Each point is reached from the start by the listed moves, each made 0, 1 or 2 times, or once backwards (-1), plus a little noise. Say if it took an odd or an even number of moves. Then give how often each move was made.
(in the rows, 128 means zero)

Moves:
(1): [158 151]
(2): [ 97 169]
Start: [143 138]
Points:
[201 187] -> even (2, 0)
[142 136] -> even (0, 0)

Moves:
(1): [149 124 130 130 122 129 119 129 139 125]
(2): [138 154 144 134 131 141 123 133 120 121]
(3): [127 120 151 115 124 100 129 124 130 142]
(4): [126 131 135 154 133 135 138 117 144 125]
(5): [134 131 129 122 153 140 120 135 134 129]
(6): [130 109 139 120 118 155 121 127 126 137]
(7): [139 131 125 125 138 133 149 128 123 139]
(8): [115 125 133 133 115 119 130 173 132 139]
Start: [129 133 121 140 125 122 134 132 145 146]
Points:
[199 145 120 119 159 211  76 167 148 135] -> even (2, 1, -1, -1, 2, 1, 0, 0)
[112 150 125 156  98 173 164 179 115 157] -> odd (-1, 1, -1, 0, -1, 1, 1, 1)
[ 89 128 124 154 137  56 192 156 159 177] -> odd (-1, -1, 1, 1, 0, -1, 1, 1)
[186  89 186 117 131 146 164  67 156 198] -> odd (1, 0, 2, 1, 0, 2, 2, -1)
[190 147 162 104 150 116 137 249 153 197] -> odd (2, 1, 1, -1, 2, 0, 2, 2)

Moves:
(1): [141 128 123 164 136 129 109 135 145 126 138 112]
(2): [122 129 133 128 127 138 133 125 119 164 115 122]
(3): [117 154 139 146 127 138 139 140 131 119 133 122]
(4): [109 118 110 142 148 106 146 128 111 111 127 151]
(5): [149 134 124 121 135 124 134 133 123 133 154 144]
(6): [124 119 123 138 111 118 111 136 128 139 133 140]
(7): [136 126 136 137 116 160 129 119 147 145 132 148]
(8): [145 146 109 128 117  85 134 126 132 128 130 107]
(9): [113 134 120 106 126 132 121  96 126 117 145 125]
(10): [114 115 142 139 117 107 151 125 140 140 141 119]
(11): [136 111 121 139  98 127 132 121 108 110 131 133]
(12): [135 135 136 137 126 117 121 107 107 131 121 123]
Start: [127 109 123 131 136 119 136 132 125 150 132 145]
Points:
[117  37  60 231  77  77 119 111 122 190 120 206] -> even (1, 1, -1, 2, -1, 2, 2, 1, 0, 0, 1, 0)
[138 186  83 144  98 119 186 170 138 187 160 207] -> odd (-1, 1, 2, 1, 1, 1, 2, 2, 0, -1, 0, -1)
[125  32 127  80  61 245 160  69  93 218 156 243] -> even (-1, 2, -1, 0, 1, 0, 2, -1, 1, 0, 2, -1)
[190 184 126  81 131  84 176  90 182 241 198  99] -> odd (0, 1, 0, -1, 2, -1, 1, 2, 1, 1, -1, 0)
[ 49  20  74  59  90 117 145  72  32 110 147 203] -> even (-1, 1, -1, 1, 0, 1, -1, -1, 2, 0, 2, -1)
[188 142 110 146  81  11 139 134 107  96  90  40] -> even (0, -1, 0, -1, -1, -1, -1, 2, -1, 0, 1, 1)
[ 94 108 152 151 120 231 140  94 202 161 231 188] -> even (1, 0, 1, 0, 1, 0, 2, -1, 2, 1, 0, -1)
[211 132  43 203 170  50  89 170 134 105 214 171] -> odd (2, -1, 0, 1, 2, 1, 0, 1, 0, -1, 0, 0)
